Every row gives one point. The ring and each string are closed loops that go straight from each point to the next, and from the last back to the first. Before rounding, they use only three directions, however many columns there are. How many times does the string pass through the ring? Passing back the other way cancels.
In the rows, 128 means zero.

Ring (7 x 3):
[[175 143 148]
 [139 159 181]
 [117 160 182]
 [106 149 148]
 [120 136 118]
 [159 120  97]
 [182 124 113]]
String (12 x 3):
[[165 160 130]
 [168 172 148]
 [146 135 155]
 [142 121 186]
 [133 156 198]
 [138 164 195]
 [152 128 186]
 [154 128 156]
 [170 166 127]
 [177 155 118]
 [161 145 128]
 [159 125 142]]
Times through: 0

Ring (10 x 9):
[[182 158 157 111 174 100 156  85 169]
 [163 175 151 101 172  97 149 103 155]
 [121 172 138 100 148 102 132 131 126]
 [ 99 158 136 104 131 107 122 142 110]
 [ 77 128 135 116 106 116 113 149  94]
 [ 80 100 130 134  94 128 112 141  94]
 [110  86 121 153  98 139 122 121 113]
 [136  88 121 157 110 140 132 106 131]
 [167 105 132 149 136 129 146  88 155]
 [185 134 150 127 162 111 155  79 169]]
String (19 x 9):
[[182 186 200  71 201  68 161  80 173]
 [173 198 134 100 181  98 152 107 162]
 [149 208 139  87 177  91 144 123 146]
 [108 193 178  64 164  74 131 134 121]
 [ 81 169 190  64 144  74 121 141 103]
 [ 66 159 148  90 119  99 111 160  88]
 [ 70 141 103 125 100 128 107 165  87]
 [104 130  87 147 105 142 118 145 109]
 [128 130 116 137 124 128 130 123 127]
 [ 86  97 172 113 108 108 118 125 102]
 [ 75  64 163 133  85 123 112 126  92]
 [104  54 118 170  79 151 118 118 108]
 [144  91  86 177 104 157 132 111 134]
 [169  87  87 184 114 159 141  94 151]
 [190  98 107 172 135 146 151  79 168]
 [187 125 104 159 145 138 151  87 167]
 [157 136 114 141 140 128 141 106 147]
 [142 134 148 119 142 110 139 106 140]
 [173 157 205  82 184  75 157  77 166]]
Times through: 2
String (20 x 9):
[[115 121 136 127 121 120 127 123 120]
 [114 110  94 156 102 145 122 132 115]
 [100  73  94 173  79 157 115 131 104]
 [109  54 136 161  87 142 122 110 113]
 [131  89 154 137 119 122 133 100 131]
 [142 118 131 137 130 125 136 107 138]
 [158 123 109 151 133 135 141 104 147]
 [203 124 102 164 151 141 157  78 177]
 [208 130 199 107 186  88 169  50 189]
 [184 143 221  82 188  71 162  63 175]
 [146 140 169 106 153  98 143  99 144]
 [154 148 102 140 140 130 139 115 144]
 [153 155 105 135 144 126 140 116 144]
 [160 198 102 116 165 115 144 124 150]
 [123 193 152  82 162  88 134 132 129]
 [ 91 177 178  69 149  78 124 141 108]
 [105 142 159 101 133 100 126 128 115]
 [121 139 109 134 123 128 127 131 122]
 [107 130 125 127 118 122 123 133 114]
 [107 125 106 141 110 134 121 137 112]]
Times through: 3

Ring (6 x 14):
[[137  96 119 175 112 164 114 135 148 101 169 119 143 200]
 [136 129 110 187 158 141 125 188 145 118 157 171 192 143]
 [123 156 102 157 156 130 146 188 131 139 134 163 185  84]
 [120 155 127 122 119 143 171 138 125 141 133 105 128  72]
 [122 132 133 118  91 158 162 105 128 129 143  73  99 113]
 [126 105 121 137  82 167 131 101 136 113 154  77 104 171]]
String (21 x 14):
[[128 159 154 127 127 145 190 137 130 138 145 102 123  61]
 [115 164 127 108 114 141 182 131 119 149 126  95 119  50]
 [106 164  97 102 109 136 164 136 113 155 111 100 127  54]
 [119 144 109 132 119 143 150 144 127 137 133 115 140  97]
 [133 143 141 151 135 146 166 152 137 127 153 124 145  99]
 [128 141 122 150 133 144 152 155 134 129 146 129 151 107]
 [116 155  91 140 138 132 143 171 124 144 124 144 168  83]
 [118 146  92 147 136 136 135 169 128 138 130 144 169 103]
 [133 128 126 164 133 149 142 155 141 120 156 133 155 134]
 [121 136  83 162 141 137 119 178 133 131 135 158 183 128]
 [133 122  96 187 151 142 111 185 144 117 154 170 193 159]
 [128 124 102 167 132 146 122 163 139 121 149 143 167 148]
 [144 113 135 190 144 154 130 165 152 105 174 148 169 170]
 [148 112 140 197 150 154 131 170 155 102 179 154 174 173]
 [123 131  99 152 126 145 130 156 133 128 140 133 158 130]
 [121 142  77 170 155 131 117 196 133 134 133 177 201 120]
 [125 155  89 175 173 125 131 211 134 138 134 191 212  94]
 [123 170  98 162 175 121 151 209 130 147 129 184 205  60]
 [109 175  85 129 147 122 154 183 117 157 111 152 176  44]
 [106 163  81 116 123 131 148 157 115 154 109 126 153  62]
 [112 177 117 109 128 131 182 151 116 157 117 114 137  28]]
Times through: 0
String (30 x 14):
[[141 132 111 205 179 135 123 211 149 117 161 197 216 142]
 [126 137  84 179 159 133 115 198 138 128 141 181 203 131]
 [123 133  91 159 135 140 123 169 133 129 138 148 173 130]
 [128 128 110 159 129 147 132 156 137 123 148 134 158 137]
 [146 112 138 194 146 154 131 166 153 103 177 150 170 172]
 [150 104 147 198 142 159 131 160 157  97 185 144 164 185]
 [128 125 115 154 121 151 135 146 137 122 150 123 147 139]
 [122 115  92 153 110 152 114 141 135 120 143 121 148 163]
 [121 104  88 149  96 158 106 127 135 116 144 108 137 181]
 [126 119 110 149 109 154 130 135 135 120 148 111 137 149]
 [134 108 131 156 105 163 135 123 142 110 163 101 126 168]
 [129 119 122 149 109 157 138 130 137 118 153 106 131 148]
 [138 108 146 156 104 166 145 117 144 107 170  93 117 166]
 [134  95 149 136  71 178 144  80 141 103 170  54  80 184]
 [119 100 122 109  50 175 137  65 129 115 148  36  66 171]
 [128 100 137 126  67 175 143  78 136 110 159  51  79 173]
 [123 101 126 121  62 173 137  77 133 113 153  50  79 173]
 [126  96 127 128  64 175 133  79 135 109 157  53  82 184]
 [138  90 146 152  82 177 135  93 146  98 175  70  96 198]
 [131 116 125 154 110 158 136 131 140 115 157 108 132 155]
 [122 123 103 143 108 152 129 136 132 124 142 112 138 142]
 [123  97  89 153  92 162 101 124 137 111 149 106 135 196]
 [135  86 103 181 109 165  95 138 149  98 167 125 151 222]
 [127 113  97 166 120 152 112 151 139 116 150 133 159 169]
 [132 120 117 166 127 151 131 152 141 117 156 132 155 151]
 [147 110 136 198 149 154 127 170 155 102 178 155 175 177]
 [158 107 142 230 177 150 120 200 165  94 192 190 207 191]
 [146 119 143 192 151 152 139 170 153 107 176 152 171 157]
 [139 125 131 178 143 149 139 165 146 114 164 145 166 144]
 [151 124 140 211 176 144 135 199 157 106 179 185 202 154]]
Times through: 1

Ring (10 x 14):
[[137 133 115 119 135 128 138 125  89 151 116 108 115 119]
 [151 152 110 136 124 129 135 102  71 167 114 168 116 123]
 [167 166 108 147 112 130 129  84  67 172 113 226 117 123]
 [176 169 110 148 107 131 123  81  78 164 114 249 119 121]
 [178 157 117 137 109 131 116  96 109 141 115 232 121 114]
 [169 137 123 120 118 131 117 120 136 118 117 180 121 109]
 [154 116 129 103 130 129 122 146 153 102 118 115 120 105]
 [140 105 130  93 140 128 130 160 154 100 119  68 117 105]
 [131 103 128  93 145 127 135 162 143 107 119  48 116 108]
 [129 113 122 102 144 127 139 149 118 127 118  60 114 113]]
String (28 x 14):
[[144 109 127  97 142 134 101 157 159  98 111  59 128 109]
 [154 127 123 112 129 131 116 133 133 119 114 125 122 111]
 [152 124 126 109 127 127 138 136 132 118 121 136 114 107]
 [152 115 131 101 126 123 152 145 146 105 128 137 109 101]
 [175 135 126 117 116 132 110 123 150 107 116 185 124 106]
 [180 152 118 132 113 136  91 104 129 126 109 207 130 114]
 [169 149 116 131 119 134 102 107 114 136 110 183 127 117]
 [159 132 123 116 122 128 131 125 127 123 119 161 116 109]
 [156 119 130 105 123 124 148 140 144 108 126 150 110 102]
 [152 114 132 100 126 123 153 146 148 103 128 137 109 100]
 [154 130 122 115 126 128 131 128 122 126 118 143 117 111]
 [156 130 121 115 130 133 108 130 132 121 112 125 125 113]
 [143 106 128  95 142 133 105 160 163  95 113  56 126 107]
 [130  95 131  86 149 129 123 173 162  93 117  24 120 105]
 [135 117 120 105 145 133 108 148 129 121 109  53 125 116]
 [146 128 120 115 133 130 126 131 115 132 115 114 119 115]
 [141 116 127 103 132 124 155 144 127 120 125 111 109 107]
 [128 106 127  96 141 122 163 155 123 121 126  70 106 107]
 [121 123 114 112 147 129 137 138  88 151 113  51 116 122]
 [137 141 109 127 138 133 117 117  80 160 108 101 122 126]
 [144 142 111 128 133 133 117 115  86 156 109 119 122 124]
 [132 140 108 127 141 133 118 119  74 165 107  85 122 128]
 [122 116 119 106 146 126 149 145  97 142 118  54 111 117]
 [131 108 127  98 139 122 162 153 124 121 126  80 106 107]
 [144 125 121 112 132 128 136 134 116 130 118 115 115 113]
 [140 127 118 114 138 132 116 134 114 133 111  88 123 118]
 [125  99 127  90 151 130 123 168 146 106 115  15 120 110]
 [128  90 133  81 149 127 132 178 167  89 120  21 117 103]]
Times through: 1

Ring (6 x 14):
[[149 128  62 103 138 122 160 164 146 115  74 153 123 120]
 [141 142 105 134 144 111 132 118 128 110  99 118 113 151]
 [114 137 148 150 148 107 109 101 123 112 122  98 118 162]
 [ 91 117 156 141 146 113 110 126 135 119 126 109 134 144]
 [ 93 110 137 131 142 118 127 147 146 121 117 126 141 128]
 [124 114  84 109 137 124 156 172 154 119  87 152 136 112]]
String (22 x 14):
[[107 112 112 132 137 123 154 159 156 121 108 140 144 116]
 [115 123 117 139 140 118 144 139 145 117 110 128 134 131]
 [123 123 102 124 140 119 144 149 145 117  98 135 130 128]
 [156 113  23  60 135 130 169 210 156 119  45 184 126  95]
 [171 120   7  59 135 130 177 208 155 117  37 187 120  96]
 [157 133  56 107 138 122 165 160 145 113  72 152 119 122]
 [157 139  67 116 140 118 157 145 139 111  79 142 116 132]
 [127 139 123 154 143 112 139 113 135 112 114 113 123 148]
 [133 129  96 116 143 116 135 143 136 115  91 132 121 136]
 [152 140  83 108 145 113 131 134 127 111  80 130 108 145]
 [147 151 111 132 148 106 115 102 116 108  99 107 103 166]
 [121 149 157 169 149 103 108  77 116 108 131  85 112 176]
 [109 144 170 172 150 103 102  77 117 110 138  82 117 175]
 [101 137 171 178 147 107 115  86 127 113 143  87 127 165]
 [115 126 124 133 144 114 127 131 136 116 109 120 127 141]
 [102 118 137 120 147 113 106 135 132 119 110 117 127 143]
 [ 87 110 153 122 147 113  98 138 133 121 119 114 133 142]
 [ 77 112 173 151 146 112 107 122 137 121 138 103 140 145]
 [ 96 126 159 166 144 112 126 111 138 116 136 103 135 148]
 [111 118 119 124 142 117 131 146 142 118 105 129 132 131]
 [109 104  98  96 140 123 136 179 151 123  89 150 138 113]
 [102 101 104 110 137 126 148 179 158 124  98 150 146 107]]
Times through: 4
String (24 x 14):
[[129 139 119 151 142 113 140 115 135 112 112 115 123 147]
 [149 148 100 142 143 111 141 112 129 108  99 117 112 152]
 [163 145  69 102 145 113 134 135 125 109  72 134 103 146]
 [139 137 100 118 145 112 127 129 128 112  92 124 113 147]
 [123 130 117 131 144 114 129 130 134 115 105 121 123 143]
 [113 136 146 160 145 109 123 102 130 113 126 101 124 156]
 [105 142 174 174 149 103 102  78 119 111 141  81 119 174]
 [104 131 157 138 150 106  92 105 119 115 122  96 118 164]
 [101 123 148 129 148 110  99 121 126 117 117 107 123 153]
 [ 91 117 158 129 149 110  94 125 128 119 122 107 128 150]
 [ 93 109 140 111 147 115 102 147 135 122 109 122 131 137]
 [109 116 119 115 143 117 123 149 139 119 102 130 130 132]
 [106 127 143 155 143 113 129 118 138 116 125 110 132 145]
 [ 84 117 165 163 143 114 125 120 143 119 138 107 142 141]
 [ 83  99 136 126 140 122 133 164 155 125 117 135 150 116]
 [102  99  99 100 138 126 144 186 157 125  92 154 145 105]
 [120 114  94 105 140 121 141 166 147 120  89 145 132 120]
 [115 125 121 138 142 116 137 134 141 116 110 124 131 136]
 [112 127 130 155 140 116 145 126 144 116 120 118 135 137]
 [137 118  66 107 135 126 169 177 157 118  79 159 134 108]
 [159 115  21  65 135 130 174 207 157 118  46 184 126  95]
 [147 122  57  90 138 123 156 176 147 116  67 159 123 115]
 [145 127  69 101 140 121 151 162 143 115  76 149 121 123]
 [126 130 111 134 142 116 138 133 138 114 104 125 125 138]]
Times through: 4

Ring (8 x 14):
[[119  92 133  86 116 128  91  91 142 148 150 107  94 155]
 [161 138 142 129 114 189 120 129 128 140 152 126 141 158]
 [173 173 136 160 120 196 135 156 118 127 146 144 168 150]
 [158 200 116 176 130 153 137 172 111 107 132 160 175 129]
 [129 181 103 161 140 103 122 158 115 105 125 152 152 123]
 [110 141 104 135 143  83 104 129 124 119 128 131 124 133]
 [ 96  93 114  99 138  78  86  95 137 138 136 106  92 147]
 [101  78 125  78 124  98  82  81 145 148 145 100  80 153]]
String (26 x 14):
[[150 148 129 152 134 162 123 140 120 132 141 129 151 154]
 [126 162 110 137 129 106 113 140 124 114 132 144 135 126]
 [111 197  87 149 134  59 115 160 119  89 118 167 141  99]
 [118 180  95 167 151  81 119 158 113 102 119 150 151 121]
 [108 154  97 150 151  72 108 140 119 112 122 137 133 128]
 [ 90 157  88 124 139  37  98 132 127 102 120 145 113 109]
 [106 138 105 120 134  77 100 123 130 118 130 133 114 127]
 [ 89 123 100 106 136  51  89 111 134 120 128 126  97 125]
 [118 121 119 117 131 111 101 115 131 133 138 120 115 145]
 [118  84 131 106 135 128  94  94 136 153 146  97 103 167]
 [122 120 122 116 129 119 102 115 132 134 140 120 116 147]
 [ 87 116 103  84 123  50  83 100 142 121 133 126  84 121]
 [ 86  68 121  59 120  73  71  69 151 147 145  98  63 146]
 [111  51 142  66 119 131  79  66 150 166 156  83  74 173]
 [138  79 148 101 123 172  99  91 138 163 156  93 108 178]
 [134  69 152  77 109 169  92  78 147 166 161  92  92 175]
 [142  94 149  86 104 174  99  93 143 156 159 107 104 165]
 [160 113 153 105 104 200 112 109 137 153 160 114 124 167]
 [139 154 124 121 113 137 113 132 130 122 142 141 131 133]
 [159 162 133 136 111 174 124 142 126 126 146 142 148 142]
 [194 160 155 161 114 244 141 151 119 142 156 133 175 169]
 [187 151 152 164 123 235 138 147 117 145 154 126 172 174]
 [174 152 143 161 127 208 133 147 118 139 149 129 166 165]
 [200 189 146 195 128 242 154 176 106 130 147 145 201 164]
 [183 239 117 207 129 184 157 202 101  96 131 179 208 125]
 [172 213 119 197 135 174 148 186 104 106 132 164 194 134]]
Times through: 1
String (27 x 14):
[[142 148 124 144 131 144 118 137 122 128 139 132 143 146]
 [151 189 112 187 146 143 135 171 107 111 128 150 176 137]
 [115 199  87 167 146  65 120 167 112  90 115 164 153 106]
 [ 99 182  84 142 140  42 108 150 121  92 116 159 130 101]
 [116 150 107 129 132  92 107 132 127 116 131 138 125 127]
 [125 122 121 137 143 123 108 123 125 135 137 116 128 154]
 [126 116 123 138 146 128 107 120 124 139 138 111 128 159]
 [128 135 120 130 132 124 109 126 127 129 138 127 128 144]
 [130 135 120 136 136 127 111 128 125 130 137 125 132 147]
 [129 156 110 158 147 113 118 145 117 119 129 135 147 139]
 [123 203  91 170 143  80 124 170 112  92 118 165 158 108]
 [147 223  99 193 142 119 140 188 104  91 120 173 184 114]
 [163 232 106 198 135 146 147 195 103  92 125 177 194 117]
 [153 232 102 178 125 126 139 188 110  87 125 182 179 105]
 [135 157 118 136 126 127 115 138 125 120 137 140 138 135]
 [168 150 140 153 124 197 129 143 120 137 148 130 159 161]
 [135 152 119 131 124 128 114 135 127 122 138 138 134 135]
 [143 155 124 132 119 144 117 137 127 124 141 139 138 138]
 [154 126 140 133 124 180 117 124 127 145 150 118 139 164]
 [154 127 140 131 123 180 117 124 128 144 150 119 138 163]
 [186 121 164 137 113 249 129 125 127 160 163 112 154 185]
 [185 152 154 142 106 232 133 140 125 143 158 132 160 164]
 [141 177 116 134 115 130 119 147 125 111 137 154 142 123]
 [135 147 121 131 125 132 113 132 127 125 139 134 133 140]
 [173 158 141 161 125 204 134 149 118 135 148 133 167 161]
 [143 144 127 139 128 149 117 134 124 130 141 130 140 148]
 [134 188 106 150 127 109 122 157 119 103 129 159 149 117]]
Times through: 3
